Each row of a before or after table is a point. One or more steps were done to the points. Then noise was added and the rows were shuffled. The steps act on columns, c1 being the first. What was done? A step turns or swaps two columns, mirrors them in a line or flattens them onto one, adds a multiple of one to another, or multiplies or shifts one. Angles are multiples of 10 degrees, from the lower column toward the higher: turns from -170 to 170, lines from 10 to 170 but not 90. Use the fewest steps. Two steps may share a column if one is a turn and the other turns, adds or multiplies; they go together, in the order done. Otherwise the lowest column goes first.

Before:
+0.26,-0.60,-0.09
-0.22,+0.17,+0.12
+0.22,-0.24,-0.41
-0.12,-0.58,-0.70
+0.22,+0.21,+0.37
+0.38,+0.59,+0.27
-0.38,+0.56,-0.05
-0.29,-0.33,+0.06
+0.79,-0.42,-0.87
+0.57,+0.45,-0.02
After:
+0.41,+0.44,+0.44
-0.38,+0.35,-0.25
+0.19,-0.45,-0.30
+0.21,-0.08,+0.48
+0.25,-0.81,+0.03
+0.60,+0.20,+0.31
-0.12,-0.79,-0.79
-0.24,-0.02,+0.02
-0.32,-0.55,-0.11
+0.73,-0.66,-0.45
Steps: add 0.5 times c1 to c3; shift c2 by -0.20

Before:
+0.35,-0.33,+0.51,-0.49,+0.27,+0.23,+0.17,-0.23,-0.37
+0.16,+0.02,+0.03,-0.49,-0.03,-0.59,-0.25,-0.74,+0.28
+0.32,+0.06,+0.53,-0.58,-0.45,-0.50,-0.79,-0.71,-0.81
-0.33,-0.64,-0.66,+0.17,+0.09,+0.16,+0.34,+0.10,+0.15
-0.03,+0.33,-0.64,-0.63,-0.72,+0.25,+0.21,+0.39,-0.46
-0.49,-0.01,-0.47,+0.42,+0.00,-0.51,+0.67,+0.10,+0.34
-0.42,-0.54,-0.48,-0.41,-0.02,-0.16,+0.50,+0.69,-0.06
+0.23,+0.09,-0.06,+0.23,+0.28,-0.61,-0.38,-0.13,+0.41
After, 8 rows:
+0.25,-0.53,+0.20,+0.27,+0.31,+0.27,-0.42,-0.06,+0.29
-0.49,-0.27,+0.13,+0.17,+0.20,+0.62,+0.65,+0.08,+0.53
-0.55,+0.35,+0.47,-0.17,-0.21,+0.53,+0.52,+0.06,+0.12
-0.08,+0.22,-0.52,-0.61,-0.73,+0.50,+0.21,-0.01,-0.40
+0.29,-0.50,+0.25,-0.25,-0.30,+0.18,-0.25,-0.07,+0.20
-0.30,+0.64,+0.37,+0.10,+0.18,+0.56,+0.33,+0.08,+0.23
+0.39,+0.18,+0.23,-0.11,-0.09,-0.53,+0.18,-0.06,-0.31
+0.44,-0.60,+0.30,-0.44,-0.52,-0.31,-0.78,-0.06,-1.09
Steps: flatten c1 and c8 onto the line at 170 degrees; turn c3 and c6 by -110 degrees; turn c2 and c3 by -120 degrees; flatten c4 and c5 onto the line at 50 degrees; add 0.3 times c7 to c9

Before:
-0.10,+0.07,-0.22,-0.18,-0.04,-0.33,-0.66,-0.13,+0.24,+0.70,+0.49,-0.65,-0.48,+0.03
-0.39,+0.00,+0.16,-0.29,-0.72,-0.32,+0.43,+0.06,-0.43,+1.03,+0.52,-0.20,-0.14,+0.08
+0.28,-0.55,+0.92,-0.99,-0.03,+0.35,+1.07,+0.70,-0.52,+1.21,+0.46,-0.22,+0.27,+0.07
+0.38,-0.15,-0.15,+0.19,+0.17,+0.40,+0.50,-0.22,+0.30,+0.39,-0.35,+0.65,+0.24,-0.61
-0.52,-0.09,-0.27,+0.16,+0.84,+0.12,+0.51,-0.18,+0.19,+0.47,-0.61,+0.42,-0.13,-0.44
-0.47,-0.24,-0.67,-0.35,-0.07,-0.31,-0.31,-0.45,+0.20,-0.19,-0.31,-0.29,+0.03,-0.17
-0.43,+0.08,-0.11,+0.25,+0.47,+0.01,-0.10,-0.21,+0.32,+0.60,-0.68,+0.33,+0.89,-0.31
+0.12,-0.48,+0.47,-0.26,-0.16,+0.45,+0.42,+0.44,-0.13,+1.28,-0.63,+0.05,-0.14,-1.28
-0.46,+0.01,+0.33,-0.01,+0.07,-0.30,-0.44,-0.45,+0.24,-0.09,-0.22,+0.21,-0.23,-0.07
+0.11,-0.78,+0.37,-0.47,-0.13,+0.12,+0.19,+0.49,-1.06,+1.23,+0.48,+0.10,+0.04,+0.07
+0.15,-0.07,+0.04,+0.26,-0.23,-0.46,-0.13,-0.23,-0.31,+0.24,-0.21,-0.97,-0.48,-0.04
-0.25,-0.06,+0.03,+0.09,+0.71,-0.12,+0.45,+0.08,+0.02,+0.15,-0.07,+0.51,+0.61,-1.06
-0.40,+0.25,-0.12,+0.08,+0.59,+0.61,+0.00,-0.79,-0.02,+0.25,-0.49,+0.20,+0.34,-0.91
+0.09,+0.58,-0.29,-0.41,+0.04,-0.47,-0.33,-0.16,-0.23,+0.18,-0.40,-0.14,-0.32,-0.12
After, 14 rows:
-0.44,-0.10,+0.30,+0.02,+0.08,-0.22,+0.23,-0.42,+0.31,-0.18,-0.18,-0.45,-0.51,-0.05
-0.37,-0.11,+0.17,+0.27,-0.72,+0.69,-0.18,+0.14,-0.32,-0.91,+0.50,+0.46,-0.31,+0.09
+0.08,+0.66,+0.51,+0.24,-0.09,+1.10,+0.03,+0.52,-0.16,-0.76,-0.65,+0.46,-0.37,-1.28
+0.04,-0.25,+0.10,-0.25,-0.26,-0.01,-0.93,-0.24,-0.31,-0.41,-0.23,-0.12,-1.26,+0.00
+0.29,+0.65,+0.94,+0.87,+0.01,+0.94,-0.23,+0.63,-0.57,-0.76,+0.50,+1.20,+0.61,+0.04
-0.40,+0.09,-0.10,-0.13,+0.55,+0.63,+0.33,-0.76,-0.08,+0.35,-0.48,+0.01,+0.79,-0.98
+0.40,+0.31,-0.16,-0.18,+0.21,+0.50,+0.60,-0.23,+0.32,-0.16,-0.39,+0.41,+0.55,-0.51
-0.48,-0.03,-0.09,-0.28,+0.53,+0.50,+0.39,-0.33,+0.30,-0.31,-0.62,-0.10,+2.12,-0.30
-0.50,+0.02,-0.69,+0.35,-0.12,-0.41,-0.33,-0.52,+0.20,-0.18,-0.33,-0.32,+0.10,-0.21
+0.16,+0.80,+0.40,+0.49,-0.12,+0.82,+0.04,+0.44,-0.99,-1.03,+0.46,+0.22,+0.07,+0.07
-0.60,+0.12,-0.35,-0.17,+0.79,+0.36,+0.32,-0.14,+0.21,-0.36,-0.55,+0.59,-0.39,-0.45
+0.11,-0.71,-0.34,+0.48,+0.08,+0.01,-0.17,-0.12,-0.26,-0.25,-0.34,-0.23,-0.81,-0.07
-0.08,-0.26,-0.16,+0.14,-0.01,+0.37,-0.60,-0.16,+0.32,-0.56,+0.41,-0.61,-1.26,-0.02
-0.26,-0.07,+0.05,-0.08,+0.71,-0.08,+0.57,+0.15,+0.10,-0.19,-0.02,+0.41,+1.48,-1.03
Steps: turn c2 and c6 by -150 degrees; turn c6 and c10 by -130 degrees; multiply c4 by -1; swap c7 and c12; multiply c13 by 2.5
